Every row gives one point. The window is the flat piece filled in between its corners: a triangle in 3 columns, a solid with four corners in 4, and so on. A path goes straight from each point to the next, and from the last back to the first. List the points from which the path goes on through the window.

Window, 3 rows:
[[-15  22 -30]
 [ 34  68  12]
 [-28 -66  30]]
Path:
(1): [-48   2  17]
(2): [ 0 40 69]
(3): [ 43  -9 -24]
(4): [ -4   0 -46]
(5): [-37  27  39]
(6): [-65 -15  24]
(7): [  0 -62 -19]
(8): [ 56 -69  49]
Through the window after points: 4

Window:
[[ -8 -17 -29  -4 -32  -6]
 [-10 -38  13  25  -1   7]
 [-34   4  10  -2  35   0]
 [121   9 -39  34  68   5]
 [-18   4   6  16  -1  40]
 [  1 -13  25 -16 -23   7]]
Path:
(1): [  4 -26  -9 -42   3  33]
(2): [  7   7   4  43 -12 -29]
(3): [-12   5  29  10   2 -25]
(4): [  7 -23   9 -25 -23  31]
(5): [ 14 -34  28 -33   5  18]
(6): [-24   8  -5  50 -30 -10]
(7): [ 41  17  17  46   0 -24]
(8): [ 40  -4 -27   8  38  24]
Through the window after points: 1, 3, 5, 7

Window:
[[-89  48  41 -63 -58 -17  -7 -24]
 [-51  66   8  -3 -16 -34 -51  -7]
 [  8  75  10 -48 -59 -19  11  -3]
 [-13   8  33  18 -70   0  -7 -24]
 [ 31   6 -16  48  44  85  70   6]
 [ 36 -76 -12  -7  35  36   9  -5]
 [ 20 -28 -61  43   8  70  63  68]
 [-36  58  46 -41 -49  31 -65  10]]
Path:
(1): [-23  27 -32  43 -53  34 -47 -78]
(2): [-13  25   2  -9 -46  29 -13 -19]
(3): [-13  25  67  15  11   5  -2  40]
(4): [ -1  30  26 -23 -25 -32  35  -2]
(5): [-51  73 -25 -49 -79  68 -45   1]
(6): [  2  26 -49  36 -22  19  11 -29]
(7): [-11   9  61 -39 -19  11  48  56]
(8): [ -8   7  53  -7 -56 -11  17  18]
Through the window after points: 2, 4, 8

Window:
[[-38   1  -6  39 -65 -39  36 -41  26]
 [-13  55  64 -13 -48  -7 -26 -62  32]
 [-25 -34   9 -12  39  22  -2 -49 -12]
 [ 38 -22  60  76 -28  46  69 -23  10]
 [ 19 -36 -18 -24 -77  42 -59  94 -45]
 [ 18  84  24   1 -49  21 -46 -47 -33]
 [-61 -40 -20 -56 -27  73  74  41 -40]
 [ 11  41   6   6  19 -67  -3  37  23]
 [ 13 -64 -41 -65  21  -6  35 -15   2]]
Path:
(1): [ 85 -23  81 -38  -6 -34  22 -28 -47]
(2): [-19 -34   2 -37 -29 -22  28 -31 -50]
(3): [ -3  27 -20 -12 -28   1 -26  -5  51]
(4): [-17  34 -49  -7  -1  17 -45 -25  49]
(5): [-13 -55  60 -11  11  24  44 -29 -66]
(6): [  3 -56  36 -33 -26  23   6 -32 -33]
(7): [  4  40 -49  27 -35  26  21  29  27]
(8): [ 36 -27  31  33 -15  55  54 -24  59]
(9): [-45  17  25  46 -68 -38  27  -8 -95]
(10): [ -5 -47  34 -68 -15   1  10  25 -74]
(11): [ -3  -6 -42  17 -75  67 -17  58  15]
(12): [-48 -29 -63 -10 -22   6  19  -3  28]
Through the window after points: 4, 8, 10, 12
